Every row gives one point. The points of each table are mixes of a few directions, plus a little noise. How many directions does each table use, and how many do they share? Where both have some left over, give the other angles between the two spaces (their principal angles), to ten degrees, smallest first.
(in the rows, 128 means zero)

First, 4 rows:
[[ 66 151 164]
 [155  73 176]
 [169 108 111]
 [122 179  61]]
Second:
[[114 123 118]
 [ 77 113  92]
 [249 166 211]
 [ 80 113  94]
 [107 121 112]
 [142 132 138]]
Directions: first 2, second 1, shared 0; angles 60

First:
[[108  70 105 121  88  96]
 [ 98  40  93 117  67  80]
 [106  63 102 119  83  92]
 [121 107 119 125 113 117]
 [144 175 147 134 160 154]
 [160 223 166 140 194 181]
 [158 217 163 139 190 177]]
Second:
[[123 136 117 137 126  97]
 [161  78 177  46 198 184]
 [100 145 100 182 110 127]
 [200  94 194   7 164  95]
 [100 147  99 176 114 127]
 [119 144 122 153  71 150]
 [ 90 151  86 191 121 114]]
Directions: first 1, second 3, shared 0; angles 70

First, 8 rows:
[[ 57  97 249  71  75 189  71 151 134]
 [141 133 106 139 138 117 138 124 126]
 [153 139  86 148 146 107 148 120 126]
 [195 157  15 181 177  71 181 107 123]
 [ 94 113 185 101 103 157 101 138 131]
 [168 145  61 160 157  94 159 116 124]
 [110 121 158 114 115 143 114 133 129]
 [107 119 164 111 112 146 111 135 130]]
Second (8 x 9):
[[100 147  94 110 170 139  94 167 152]
 [ 85 187 118 200 123 215  58  65 181]
 [ 84 142 104  69 159  52 137 191 141]
 [167 100 135 136 131 158 129 119 106]
 [136 107 186 113  91  36 184  88  61]
 [143 118 137 120  99 104 165 140 137]
 [145 110 122 117 147 135 125 141 113]
 [168 115 133 157 103 177 134 112 137]]
Directions: first 1, second 4, shared 0; angles 80

First:
[[126 166 110 121 139 129  95  99 128  62 124 117]
 [148 128 105 126 119  91 160 155 167 126 117 148]
 [138  54 154 144 107 118 201 193 135 249 130 152]
 [125  91 153 134 119 139 149 149 118 192 135 135]
 [121 152 124 121 135 137  99 103 122  91 131 120]
 [132  61 143 163 118 129 191 175 106 201 127 125]
 [127 144  96 158 139 128 125 110 101  46 117  91]
 [111 162 160  83 134 156  63  89 133 143 146 142]
 [141 126 103 144 126 103 154 145 139 102 116 125]
 [106 202 157  57 140 158  20  57 148 104 149 147]
 [132 121 106 157 132 123 147 132 110  92 117 106]]
Second, 11 rows:
[[ 47 117 131 165 142 175 155 123 112 143 141 100]
 [161 115 143 140 130 153 106 140  84 118 129 132]
 [197 127 135 142 131 134  92 101 105 149  84 129]
 [ 78 128  82 145 124  86 207 163 188 110 129 126]
 [ 68 138  83 136 126  97 205 185 210 113 138 154]
 [194 138 152  78 118 103  72 104 116 124 128 142]
 [160 141 156 113 134 166  72 131 113 144 130 163]
 [179 112 153 111 121 131  89 130  70 104 145 124]
 [109 124  87 137 122  81 190 158 176 106 123 128]
 [ 42 147 129 140 142 153 140  71 157 180 118  98]
 [171 121 159  97 121 126  79 102  78 117 142 117]]
Directions: first 3, second 5, shared 2; angles 70

First:
[[ 99 132 104 130 147  94 107 145 116 127 116 102 137 126 108 121 118 151]
 [ 26 140  42 135 194   7  55 189  85 127  87  33 160 119  57 102  94 209]
 [188 120 179 124  89 199 171  91 153 129 152 184 109 133 169 144 148  80]
 [114 129 116 129 137 111 118 137 122 128 123 115 133 127 118 124 123 139]
 [110 130 113 129 140 107 115 139 121 128 121 111 133 126 115 123 122 143]
 [ 97 132 102 130 148  92 106 147 115 128 116 100 138 126 107 120 118 153]
 [196 120 186 123  84 209 177  87 157 129 155 191 107 134 176 146 151  74]
 [ 92 133  97 130 151  85 102 150 113 128 113  95 139 125 103 119 116 156]
 [165 123 160 126 104 172 155 105 144 128 143 162 117 131 154 138 140  98]
 [192 121 181 124  86 204 174  90 155 129 153 187 108 134 172 144 149  77]]
Second, 9 rows:
[[ 88 133  93 131 155  79  98 153 111 128 111  90 141 124  99 118 114 161]
 [ 72 135  81 132 165  61  88 162 104 127 105  76 146 123  89 114 109 173]
 [ 73 134  82 131 164  63  89 161 104 128 105  77 145 123  89 113 110 172]
 [ 62 136  73 133 170  50  81 168 100 126 101  67 148 123  83 111 106 180]
 [151 125 147 126 112 155 144 115 138 129 137 149 121 130 144 134 136 110]
 [132 128 132 128 124 133 131 124 130 128 130 133 127 128 131 129 130 125]
 [199 119 189 123  82 213 179  85 159 129 157 194 105 134 178 147 151  71]
 [186 122 177 124  90 196 169  93 152 129 151 182 110 133 169 143 147  82]
 [189 120 179 123  89 201 172  91 154 128 153 184 109 133 171 144 149  80]]
Directions: first 1, second 1, shared 1
